Each row of a before or after table is a point. The points were changed in one or more steps. Then noise was added and the rows were shuffled. The steps act on how far a point lies along the listed directions, d1 being the first. Write out the steps. A step turns or swaps two directions, mirrors them in a line or flattens them onto one, adds a multiple of one to another, or multiplies one. Angles are multiples of 10 degrees, from the lower direction toward the higher: turns from -170 to 170, lines from 10 to 170 but not 90. Use the fewest steps. Two steps may share a direction if one is a turn and the other turns, adds or multiplies; they go together, in the order done. Otherwise the lowest direction goes first.

Directions:
(1): [-1.8 -3.2  4.9]
(2): [-3.5  4.7  1.8]
(3): [4.7 2.3 3.2]
Before:
[[  0.0  -3.1  -0.4]
 [ -2.5   0.9  -0.6]
 [ -4.5   5.7   3.1]
 [  8.0   1.7  -5.4]
 [ -0.6  -2.2   0.2]
 [  4.2  -1.7  -1.0]
 [ -3.1  -1.1  -1.1]
 [ -4.0   6.6  -0.4]
 [  4.3   0.0  -8.2]
 [  4.4  -0.1  -0.6]
 [-10.1   2.0  -1.0]
 [ -0.8  -6.1  -2.8]
 [  3.0   0.6   0.8]]
After (13 x 3):
[[  6.5  -0.7  -1.9]
 [  3.8  -1.6  -0.3]
 [  0.8  -2.6  -1.2]
 [  2.9  -2.5  -4.3]
 [ -1.0  -6.2  -3.4]
 [ -0.5  -1.8  -0.7]
 [ -2.8   0.8  -0.5]
 [ -4.1   6.0   2.9]
 [-10.1   2.1  -1.7]
 [  4.0  -0.9   0.6]
 [  3.1   0.4   0.6]
 [ -4.7   5.4   1.0]
 [ -2.8  -0.6  -1.4]]
Steps: multiply d1 by 0.4

Directions:
(1): [-5.7 -3.3  4.0 -2.1  5.1 -3.1  1.3 -2.4  2.2]
(2): [ 1.6 -2.6  6.1 -1.1 -5.9 -4.1 -3.3  1.8 -0.1]
(3): [ 0.4 -1.9 -2.3 -8.6  0.6  0.8  1.2  5.1 -1.2]
(4): [-2.2 -4.6 -1.1  4.0  2.3 -0.1 -2.6  3.5 -6.7]
Before (10 x 9):
[[ -3.4  -4.5   7.2   0.1   1.6  -1.9  -0.2   1.6   0.8]
 [ -4.7  -1.6  -0.4  -5.3   3.5   1.2   1.4   2.1   1.4]
 [  0.7   2.5  -1.7   2.6   0.6  -0.7   2.4  -5.0   1.5]
 [ -5.4  -6.6  -1.5   0.8  10.0   0.7   1.8   0.1  -5.5]
 [  5.6   0.1  -1.4  -1.3  -1.9   1.6  -1.4   3.3  -1.0]
 [ -5.1  -1.6  -1.6   2.7   9.7   2.6   0.8  -2.4   3.6]
 [  2.2  -4.3   1.5  -6.3  -5.3  -3.3  -0.4   2.8   1.9]
 [ -3.9  -5.0   2.8  -0.3   3.3  -1.9   1.0   0.1   1.6]
 [  0.8   4.3  -3.8   5.1   0.0   2.9   1.1  -0.8   2.0]
 [ -6.9  -8.1   0.9 -13.0   6.0  -2.2   5.3   3.6   0.9]]
After, 10 rows:
[[ 4.1 -2.3 -0.2  1.0 -6.4 -1.7 -1.8  1.5  0.2]
 [-5.9 -4.5  3.3 -1.4  7.7 -1.0 -0.2 -1.4  4.6]
 [-1.9 -5.4  4.6 -0.7 -0.5 -3.0 -0.7  1.3  1.1]
 [-5.4 -9.1  3.0 -1.6  7.5 -2.4  0.3  1.3 -4.8]
 [-5.0 -2.6  3.0 -1.0  1.6 -0.9 -0.9  1.0  0.7]
 [-5.7 -9.1  7.0 -2.0  0.4 -5.6  0.0  1.3 -1.2]
 [ 0.0  1.6 -1.1 -0.8  1.2 -1.5  3.0 -4.3  2.2]
 [ 4.6  1.1 -3.2  1.7  0.7  2.7 -0.7  1.5 -1.0]
 [-1.4  3.4 -3.6  1.2  2.9  2.6  2.8 -1.0  3.3]
 [-0.2 -3.9  7.1 -0.4 -2.5 -1.8 -1.8  3.7  0.0]]
Steps: turn d1 and d2 by 40 degrees; flatten d3 and d4 onto the line at 70 degrees

Directions:
(1): [-4.4 -2.9  0.1 -3.0  1.2  4.7 -5.5 -0.5  0.7  0.6  6.6  3.1 -4.9  2.5]
(2): [ 0.3  0.4 -2.4 -3.1 -2.1  6.7 -0.4  3.4  3.4 -4.0 -1.5 -5.8  3.9  4.4]
(3): [ 1.4  2.1  0.0  7.2  0.2  6.0 -3.7 -4.0 -5.0 -2.7  1.2  0.8  3.5 -2.0]
(4): [ 2.5 -2.1 -5.1  1.9 -0.3  1.9  3.1 -4.1 -1.2  2.6 -4.1  3.4 -2.9  7.7]
Before (11 x 14):
[[-0.8 -1.9  1.3 -2.3 -0.3 -8.8  5.8  0.3  2.1  3.5 -0.6  2.3 -3.1 -0.9]
 [ 4.4  1.4 -4.0 -1.6 -0.1  1.6  4.8  1.6  2.7 -1.5 -7.8 -2.6  2.8  6.9]
 [-0.1  1.1  3.4  0.3  0.0 -1.3 -1.7 -1.1 -2.0 -2.3  3.4 -1.4  3.2 -4.2]
 [-4.5 -1.5  4.7 -5.7  2.4 -1.7 -0.9  1.2  1.3  3.7  2.6  3.6 -3.4  0.9]
 [-1.6 -0.9 -2.7 -3.4 -2.2  8.9 -2.5 -0.6 -0.2 -0.5  2.5  0.5 -0.6  4.5]
 [ 1.4 -1.3  0.1  0.7  2.0  3.7 -4.2 -5.6 -2.1  1.1  2.8  3.1 -4.3  3.3]
 [-0.5 -0.4 -0.8 -0.7  0.1 -0.5  0.3  0.9 -1.7 -0.4 -0.9  0.4  1.2  0.5]
 [-1.6  0.2  4.1 -1.7  2.1 -7.9 -3.8  0.1 -0.4  1.2  3.1 -0.1 -2.0 -6.4]
 [ 1.5 -2.0 -1.1 -6.7 -0.2 -3.1  5.5  4.0  2.3  3.0 -4.6 -1.5 -2.6  5.2]
 [ 0.7  1.8 -1.4 -6.5  0.3 -0.3  1.7  4.2  4.1 -0.6 -1.4 -2.1  0.6  3.0]
 [-1.7 -0.2 -0.1  5.0 -0.1 -0.7 -2.6 -5.7 -5.4  2.0  2.8  5.9 -5.0 -1.1]]
After (11 x 14):
[[  4.7  -1.1  -3.7  -4.5  -0.7   0.7   3.9  -1.0   3.7   0.9  -6.1  -3.1
   -1.7   9.3]
 [ -1.3  -1.1  -5.0  -2.8  -3.5   6.3  -0.2   0.2   2.1  -1.8  -1.2  -2.3
   -1.7   8.5]
 [ -1.9   1.9   5.6  -1.0  -0.1   0.3  -4.6   1.1  -1.3  -4.3   6.4  -3.3
    4.6  -7.0]
 [  4.9   0.0  -3.3   8.6   3.6  -0.7   2.1  -9.3  -6.7   3.8  -4.4   9.8
   -3.7   4.0]
 [ -2.9  -0.5   3.2 -12.6  -0.4  -3.5   4.4   8.4   8.0   1.7  -3.1  -4.6
    0.9   3.7]
 [  1.9  -2.8  -1.7  -2.8   1.1  -3.4   4.9  -0.3  -1.2   5.2  -3.9   3.3
   -5.2   5.3]
 [  3.9   0.5  -3.0  -3.9  -3.2  -5.3   9.1   1.2   1.8   3.4  -8.1  -1.2
    0.7   3.0]
 [  1.7   2.5   0.8  -2.6   1.7  -6.5   3.0   1.4   0.9   2.1  -1.7   1.6
   -0.8  -1.7]
 [ -3.3  -3.2  -0.8  -4.3  -0.7   1.5   0.3   0.8   3.1   0.3   3.5   1.0
   -3.3   4.0]
 [ -4.6   0.6   4.7  -8.0   0.5  -1.0  -7.7   6.5   4.7  -4.1   6.2  -7.4
    1.9  -5.3]
 [ -0.6  -0.5  -0.7   0.1   0.2  -0.1  -0.3  -0.1  -2.5  -0.3  -0.2   1.3
    0.8   0.3]]
Steps: add -1.5 times d1 to d3; turn d1 and d2 by 130 degrees; multiply d4 by 2
